Rows are points. Each copy is the shape, with its points in the same order, turned, moved and blurred by noise. Is it also mirrored, or only turned?

Shape:
[[  2 -18   7]
 [  0  39 -16]
 [  5  10  -1]
 [-23   0  -5]
 [-16 -11   1]
 [ 14  -9  12]
 [ 15 -20  59]
 [-18   2  -7]]
Copy 1, 8 rows:
[[ 10  -8  18]
 [-27   0 -19]
 [ -5  -3  -4]
 [-18   7  24]
 [ -6   0  24]
 [ 17 -13   2]
 [ 60   5   6]
 [-19   8  16]]
Copy 1 is: only turned
Copy 2:
[[ 11  -3   3]
 [-41  -1 -16]
 [ -8  -5  -1]
 [  2  11 -23]
 [  8   2  -7]
 [  4  -8  20]
 [ 24  15  55]
 [  2   4 -21]]
Copy 2 is: mirrored
Copy 3 (8 x 3):
[[ 22   6  -2]
 [-39 -10 -10]
 [ -9   2  -1]
 [  6 -21 -10]
 [ 17 -13  -6]
 [ 10  17   6]
 [ 29  18  49]
 [  3 -17 -11]]
Copy 3 is: only turned
Copy 4, 8 rows:
[[ -9   8   0]
 [ 44 -16 -10]
 [ 19   1  -4]
 [ -1 -23  -5]
 [ -6 -11   0]
 [  3  20   3]
 [-16  39  39]
 [  6 -19  -3]]
Copy 4 is: mirrored

Shape:
[[-16 -15   1  24]
 [ 24  12  12 -22]
 [  2  -1   7 -20]
 [ 60   6  -9  26]
 [  7  14   4 -19]
 [-16   8  -1  23]
 [-10   9  -6 -20]
 [ -4  16  -5 -18]
 [-17 -18  12   5]
 [ 24  12  16  -8]]
Copy 1 (10 x 4):
[[  5 -35  11 -12]
 [ -9  23  17  14]
 [  9   8   5   8]
 [-59 -10  23  28]
 [ -3  18   2   1]
 [ -8 -22   5 -24]
 [  7   8 -12  -3]
 [  4  11 -10  -4]
 [ 19 -23  15  -3]
 [-14  15  23   7]]
Copy 1 is: only turned
Copy 2, 10 rows:
[[ -2  -7  -1 -26]
 [  0  15 -11  36]
 [ -4   6 -21  15]
 [ 21  -1  52  28]
 [ 10  13 -18  21]
 [  9   9   1 -24]
 [ 11   7 -29   4]
 [ 19  11 -26  11]
 [-16  -8 -14 -17]
 [ -2  17   3  31]]
Copy 2 is: mirrored
Copy 3:
[[ 13  11  11 -27]
 [ -4  12 -26  26]
 [  1  12 -25   1]
 [ 21 -20  18  45]
 [-11   9 -24   9]
 [-11   4  11 -22]
 [-13   5 -29  -8]
 [-16   3 -27  -2]
 [ 11  24  -8 -24]
 [ -4  16 -11  26]]
Copy 3 is: only turned
Copy 4:
[[  6 -14  34 -13]
 [  4  19 -18  13]
 [  8  -1 -10  -4]
 [  6  55  35   7]
 [  0   6 -11   7]
 [ -1 -19  32   7]
 [-13 -10 -10  -2]
 [-13  -4  -8   6]
 [ 17 -19  11 -19]
 [ 12  16  -6  16]]
Copy 4 is: mirrored

Shape:
[[ 32   7  -6 -12  18  19 -42  28]
 [  1  -7  -1 -13  26   5  -8   8]
 [-14  -7 -10  18  -1  16  -1 -15]
 [ 12   9  21   5  11 -27 -18   2]
 [-27  26   5  14  -3 -31  12  -1]
 [  6 -15  30  27  16  14   7  -8]
 [ 19   4  11   8  -6   5   7  -3]
 [-14  11 -35   1 -21  20 -11 -22]
 [  9  -3  -2   2  22  -5   4 -21]
 [ -5   5   6  -2 -15  23 -11 -10]
 [ 15   9  20  -2  -6   4 -24   7]
 [ -8  -9 -10  -4  -9  -6 -14  13]]
Copy 1, 12 rows:
[[ 60 -19   0   4  27  -3   2  10]
 [ 17 -26   4  -8   6  -3   7  -8]
 [  2  15  -1  10  -9  -1  11 -28]
 [ -2 -13  -8   0  10 -25  -8  20]
 [-37  11 -16 -13  13  -3 -16  -6]
 [  0 -16  16  24 -33 -12 -13  -8]
 [  9  10   9  -3 -13  -4 -12   9]
 [ 15  44   1 -11   9  -1  19 -30]
 [  8  -8  -1 -17 -16 -21   5 -12]
 [  9  19  22   9  10  -4   4 -14]
 [ 16   0  14   6  16 -14 -11  15]
 [  2   3  -4   1  16   8  20  -2]]
Copy 1 is: mirrored
Copy 2:
[[ -4  21  31  40  10  20   6  26]
 [ -4  16  30  -3  -2   0  12   9]
 [  3  -9   8 -23   4  27   6 -12]
 [-15  24  16   8 -21   2 -28  -3]
 [-20  11 -16 -39 -28  11 -22  10]
 [-13 -25  34  -8  -7   6 -16 -19]
 [  5 -11   9   1  -4   1 -20   5]
 [ 29   1 -12 -21   7  43  12   8]
 [  9  11  26 -22   5   3 -14  -6]
 [ 15 -11  10  -1 -18  28   6   4]
 [  0   3  15  21 -21  15 -10   9]
 [ -3  13  -6   0  -6   9  16   0]]
Copy 2 is: mirrored
Copy 3:
[[-19 -12  41 -30   4  -9  17  33]
 [ -4   8  22  -8   9 -11  13  -1]
 [ 13   7   0 -13   9   9 -25 -10]
 [ -8 -26   4  22  -1 -17   5  14]
 [  0  11 -15  39   5   3 -20  13]
 [ 40 -18  19   8  13  -1 -10 -13]
 [ 22 -15  -5   0   9   7   6   6]
 [ -5  18 -18 -37   4   8 -32  10]
 [  2  -7  -7  -5  24 -16   2 -13]
 [ 20   5   4 -15 -13   3 -16  14]
 [  9 -19  10  -1 -14  -4   2  29]
 [-16   8  10  -2 -13  10  -8  -3]]
Copy 3 is: only turned

Shape, 12 rows:
[[ 25  16 -27   4  -7 -18  13 -17 -37]
 [  1  21 -22  -9  28  -7 -27 -16 -12]
 [ 21  12   3 -17  -1  -5 -42 -39  -8]
 [-16   1   5   9  40 -20  18  31  -9]
 [  4   6   1 -16  -7  36  22  11  -3]
 [ 11 -31   3   8   0  -1  15 -27 -23]
 [-15   1  -9  19  -6  -3 -21  -9  21]
 [ 17 -12   6 -36  -3 -12  19  -1  -5]
 [  6   6  21 -27 -30   4  -6 -34 -29]
 [ 25   9  10  21   7  -6  -2  -8  -7]
 [-26 -20  32   7  27   8  -9  50   0]
 [-32  15  -7  19  20   8  60 -18  16]]
Copy 1, 12 rows:
[[-18  -9 -48  22   1   2   9   4  43]
 [ 18  32 -25   8  -4   1  10  19  36]
 [  5  42 -30  16  -7 -23 -15 -19  37]
 [  1 -11 -11 -27  28  14   6  29  -2]
 [-13  -6  -5  14 -10  29  -2 -25 -11]
 [-14 -15 -24   9 -11 -10 -41  13  16]
 [ 14  10 -24  12  -9 -32   0  10 -10]
 [-35  -7   6  -5  -8  -7  -3 -12  30]
 [-21  13 -35  -3 -35  -8 -18 -39  29]
 [-10   4 -37  14  29  -7 -13  -5  16]
 [ 27  -7   8 -41  23   8 -16   1 -19]
 [-32  -2 -28   4 -11  24   3  39 -39]]
Copy 1 is: only turned
Copy 2:
[[  1 -18  11   5 -36  15  34  28  -7]
 [-22 -34  27 -31   0  -4  12  12 -14]
 [ -6 -33  45 -15 -22   5  -8  -5 -40]
 [  1   1 -19 -32   2 -32   5  20  24]
 [ 17  17  12   9  18   0  16 -13   1]
 [ 12 -21   3  17 -34 -11   1 -18   9]
 [ -7 -17 -12 -28  -5  26 -16 -19  -7]
 [ 30  11  28 -10 -30   2   7  -3   8]
 [ -7  11  39  11 -36   0   1 -15 -33]
 [ 10 -19 -10  -5 -17 -10  -4  13 -26]
 [  2  19 -11 -18  20 -32 -46   2  28]
 [ -6  -5 -42 -21   2 -19  56 -41  12]]
Copy 2 is: only turned
Copy 3:
[[-26  33 -10 -50 -21 -29   5 -18  -9]
 [ -7  38 -11   3 -15 -30   3  18 -20]
 [-29  22  -7 -16  19  -8 -14  31 -26]
 [  5  15  16  17 -22 -40  34 -29  11]
 [  6  10 -16  -5 -23  -1 -24  -8  32]
 [-18  21   6 -19   5  15  -1 -40 -12]
 [-22 -10 -15   4 -18   2  25  17 -15]
 [ 16  14  10 -26  16 -13  -8 -10  14]
 [-25  26  15 -40   4  12 -21  15  14]
 [-37   7 -10  -3  -2 -23   7 -16  -3]
 [  4 -21  30  46 -24 -21   1 -15  13]
 [ -1  33 -24   3 -26  13  53 -25  38]]
Copy 3 is: only turned
Copy 4:
[[ 13   0  11 -13  21 -16  -8 -17 -41]
 [ -6 -11  32   9  10  -7 -31 -16  10]
 [ -3  -5   8  -4  35  14 -39 -41  14]
 [-14   2  17  29   0 -19  34  14   6]
 [ 35  17  -7  25 -24  13   6 -26  -8]
 [  2 -15  -8 -13  13  24  20 -24 -18]
 [ -5 -18 -23   6  -5   2 -25   2  16]
 [ 25  16  -4 -10   5  -7  19 -37   8]
 [  5  34  -6 -16  25  32 -20 -33 -10]
 [  5 -12 -13  29  32   4  -3 -13 -15]
 [  1  13   1  35 -12  17  32  30  38]
 [-29  -3 -17  23 -48  -8  22 -35 -32]]
Copy 4 is: mirrored

Shape (17 x 12):
[[ -5   5 -20 -11  13 -19  30  14  22   3  35  13]
 [-23   6  -1  27  23 -21  22 -29 -15 -29  21  20]
 [  9 -22   2  16 -11 -24 -19  24 -10  30  28 -29]
 [  6 -14  37 -29  10  30  17 -15  -1 -26  18 -17]
 [-10 -32  20 -11  19   8  -7  25  19  10   8  14]
 [ 30 -26  31  21   6  -3  30  -1  19   5 -23  -5]
 [ 35   9  23  -4  23 -19   9 -24  10  28  14 -20]
 [-16   0   6  26  26  36   4  -2  -9  26 -21  -6]
 [ -6   6  -7   3  -5  13  -3 -10  20   6  -8 -26]
 [-23 -31 -22 -24  27   0  21 -16  -4  10   1  -7]
 [ 35   6  31 -17 -23 -20 -19  25 -13   3 -22  24]
 [ 13  25 -12  27  -7  -2 -22   5  10 -27 -19  24]
 [ 33  19 -17 -24 -16   8  -7 -16 -25  -2  11 -11]
 [-11 -31 -22 -17 -22  11  29 -34  19 -12  22   5]
 [ 32   3  40 -22  15 -23   7 -10   9  24 -15 -30]
 [ 36  17   7 -15  36  -3 -21  25 -33 -12 -25 -10]
 [-11  -1  22  -5 -18  33  41 -24  10 -24  -9 -20]]
Copy 1, 17 rows:
[[-31   1 -10  10 -14 -19  -3 -33   1 -18  11 -24]
 [-30  15  15  -6  -7 -15 -55 -26   5  12  19  12]
 [ -7 -31  31  32 -48  15  28 -26  20   8  18   5]
 [-10 -29   6 -22   0 -31   5  26 -15  23  13 -17]
 [-21  -8  22  23 -39  -2   8  13 -26  -3   0 -27]
 [ -3 -26 -24  13 -40  13 -19  32  17  10  -6 -10]
 [ -6  -6 -21 -26 -53   8  16 -10  13  20  23  -1]
 [ 15 -13  15  -6 -48 -11 -20   6 -23 -10 -31  24]
 [  9  -2  14  -8 -16   7  13   4  14 -16 -16   9]
 [ 10  -9  28 -12 -27 -17 -25  -2  -7 -36  20 -24]
 [ 30   8 -10  44 -23  12  15  -7  -5  51  -4 -21]
 [  3  26  -5  32  11  20  -7 -10  -8  14 -15  30]
 [ 35 -12   0 -15   7   3  20 -30  -1  14  18   3]
 [-14 -22  20 -20  21  10 -19  -6  11 -19   3 -33]
 [ 13   0 -17 -12 -57  -2  24  20  26  27  16 -12]
 [ 42   8 -20  31 -31 -24  16   5 -24  21  29  28]
 [  1 -21   6 -23  13 -22 -15  24  20   7 -30  -5]]
Copy 1 is: mirrored
Copy 2, 17 rows:
[[ 13  -3 -21  -4  29   0  30 -12 -42 -15   0   4]
 [ 18  12  -1  19  40 -13  11 -25  14 -47  -9 -18]
 [  5   4  12  28 -26  31  12   9 -17  18  13 -30]
 [-16 -46   0 -10 -10   8 -13 -32  -7 -18 -49 -18]
 [ 19 -23 -30   1 -25 -12 -14 -10  -7  11 -12 -15]
 [ -7   7 -21  -2   9  17 -14  15   6  12 -56 -36]
 [-23 -26 -20  16  33  42  -2  -9   6  15 -10 -18]
 [ 36  -4  -5 -25 -10  18  -1 -24  42   9 -19 -18]
 [ -5 -15   5 -30  -3  16  21   5  12  -3  -7 -20]
 [  0   0 -36 -33  -1  19  -6 -44 -10 -20  12 -25]
 [-28  16  19  19  -7 -12 -35  15  -6  24 -23  25]
 [ -6  14  15   3   9 -28  28  16  29 -11 -19  20]
 [-41  -7  21  -3  -4  32  14 -16   2 -18  -8  26]
 [ -4  -6 -12 -34  -4  21   4   2 -26 -60 -13 -19]
 [-41 -22 -14   4  18  27 -18  -8   1  39 -19 -23]
 [-35   8   3  24  -6  -5   9 -44  24  37 -22  14]
 [ -6 -22  14 -46  13  13  -5 -11   5 -27 -47 -28]]
Copy 2 is: only turned

Shape, 16 rows:
[[-12  19  -8  -3  28  11  33   4   5   3   5   7]
 [ 15  -8  22  -1  -4 -29 -22 -11  20   4 -13 -12]
 [ -3   8 -19  -5  -4  -8   0  14 -11  49 -23  -5]
 [-17 -18  -4  -3   8   4  24 -28  -1  -8  21   1]
 [ 13  30  21 -28  -6  13   1  -7  12 -12  -9  -7]
 [ -8 -10  21 -22   5   2 -21  -4   3  39   3  19]
 [  0  -5  18 -14  28  31   8  23 -19  13 -15  17]
 [ 20   5 -19   1  39  -2  -3  28  19  -7   4 -21]
 [ 46 -37  20 -11  -9  -8  -7   7 -29   2   1 -42]
 [-11 -27   9 -41 -19  -7   7 -28 -13   2  -6  -2]
 [-16 -25  10   0   3  -1  -5   6   9  16   2 -26]
 [ -2  15   2  -2  -5   5  15  18  29   2  15   1]
 [-13  11  14 -11  11 -20 -18  23 -25  19  21  -5]
 [ -7  -5   3 -31   6   2  11  -6  10   6 -24  21]
 [  6   5 -17   6 -12  17   1  10 -18 -24   7  -8]
 [ -3  -4  -4 -17   9 -10  -2 -14 -13  11  19 -26]]
Copy 1:
[[ -1  11   5  -1  11 -23  20  14 -15   3  14  25]
 [ -9  11  -3   0   7  37   4 -24  26  26  -9  -8]
 [-17  20 -30   9   4 -21 -23  -1  34   0   1  18]
 [ 13  -3  16  28   1  -1  -1 -11 -28  11  14  10]
 [-12  -1  -4 -15  18  20  33 -20   3 -22  -9  13]
 [  1  19 -11  38   8   5  12  -2  32  -8  -3 -17]
 [ 32  16  -3  -3  15 -32  20   0  21 -18  -6   3]
 [  1  21  10 -41  13   3  -5  16  10  12  29   2]
 [ 26  38  -6 -21  11  22 -36 -52   3  -2 -15 -18]
 [ -2  -7  16  38  17   2  -8 -45   2  -9 -11  -4]
 [  3  27  21  12 -15   9 -10 -10  18   7  -2   5]
 [-14  12   7  -6   4  11   9  23 -10  -2 -11  12]
 [-17  29 -12  -1 -19 -17   5 -10  10  -1   2 -32]
 [ -3 -10   8  19  32  -9  12  -9  21  -3  -6  10]
 [ 12 -12  -4 -22 -12  -1 -14  -6 -15 -16   0   6]
 [-11  21   1   7   0   2  -9 -27  -7  -1  23  -5]]
Copy 1 is: mirrored
Copy 2 (16 x 12):
[[ 23 -10  28 -15   2 -22  20  19  10  -8  -8   2]
 [-43  -6   1  -7  15   2  19 -12 -16   2  24 -16]
 [  9 -12  11  15  38 -20  -7 -25  12 -24   8 -12]
 [  7 -13  -9 -20 -10  -9  16  17 -23 -16 -23   8]
 [-22  25  22 -19   8  15  19   7  19  -9   6  10]
 [-13   8   0 -18  26 -16 -29   7 -11 -16  17 -17]
 [ 13 -21  22 -30  32   8 -16  27  21 -15   8  -5]
 [  1 -20   1  -3  20 -12  40  19  32  21   5 -23]
 [-33 -33 -49 -17  26  22  20  -6  20 -20  28  12]
 [-12  12 -18 -18  25  11   9   1 -30 -42  -7   9]
 [-16 -21 -12  12  25 -10   3  16 -11  -2   6   8]
 [  2   5  17  11 -13  -9  15  23  11  -3  14  -4]
 [ 20   2 -10 -15  27 -12  -7  -7   0  15  35   7]
 [ -2   8  23 -16  25   4  11  14 -12 -33  -3 -19]
 [ 14  -9  -9   1  -4  29  13  -2  19   3 -11   5]
 [ -3  -1 -26 -14  20 -19  18  -4   0  -3  -2  12]]
Copy 2 is: mirrored
Copy 3 (16 x 12):
[[ 10  -2 -23  20 -13 -21  28  10  -6  10   4 -23]
 [-17 -12  27  -1  24   2 -24   1  -8   0   2  -8]
 [ -5 -11   9   9 -13   9  20   5  17 -33  30  10]
 [  0  13 -16  36  -3   2   7  -2   5  24 -28 -12]
 [ -7   7   0  -3   7   5   4  17 -25  36  32 -12]
 [-50 -19  -3   3 -10   9   7 -18  -1   4  10   0]
 [ -8 -33 -22  15 -35 -12   2   3   5  23  32   0]
 [ 37 -21   3   3  13 -28   7 -23  -7   9  20 -16]
 [ 15 -24  29  11   9  37 -34 -11  36  33  22 -10]
 [-14   3   3  21  -9  48  -4   3 -11  20 -10  12]
 [ -2  -3  21   0 -14  -2  -4 -14  14   8 -11   1]
 [  5  -2 -10 -17  10 -14  26   9   2  18  -4 -14]
 [ -7  -6 -17 -14 -19  15 -12 -24  13 -13  19 -32]
 [-14 -18  -7  18  -8   7  10  16 -26  10   2  14]
 [ 28  17 -26   4   7   1  -7   4  17  24  17   5]
 [  4  10   5  21  -6  18  -1 -22   7   7   6 -23]]
Copy 3 is: only turned
Copy 4, 16 rows:
[[ 24 -18  28  17  14  -3   2   6 -13  25  28   8]
 [  2  17  16  18 -28   2   2  -8  -5 -31 -15  10]
 [ 28 -29   8 -14 -15 -28   4 -33  -7  -8   9  -6]
 [ 12  18  14   1   3  22 -12   7   6  14  41  11]
 [  3   9  19   8  10 -24   0  13   3   8 -20  29]
 [ -6  -7 -19  -8 -15  -9   9  -7 -28 -15  14  18]
 [-13 -42  -3  -3  13   2  19 -11  -6  21   7  14]
 [-10 -12  54  27   7 -11  21 -15  -5   4  12 -13]
 [-29   6  -3  20 -17  -4  10 -19  60 -15  -6 -15]
 [  4  11  -6 -14  -5   4 -17  -2  28 -19  23  36]
 [  1  -4  17  -8 -28   6  17   7   8 -14  18  -9]
 [ 24   8  23  14  14 -11  27  14 -14   0   9  -3]
 [ -9 -28  -1   6   4 -15 -13   5 -14 -25  13 -26]
 [ 15 -11  12  -2   8   1   5 -10 -10  -7  11  45]
 [  6   9  23 -13  31   4   1 -10  15  16  -1 -18]
 [ -5   5  14   6 -11 -13 -16  -3  10  -5  29  -6]]
Copy 4 is: only turned
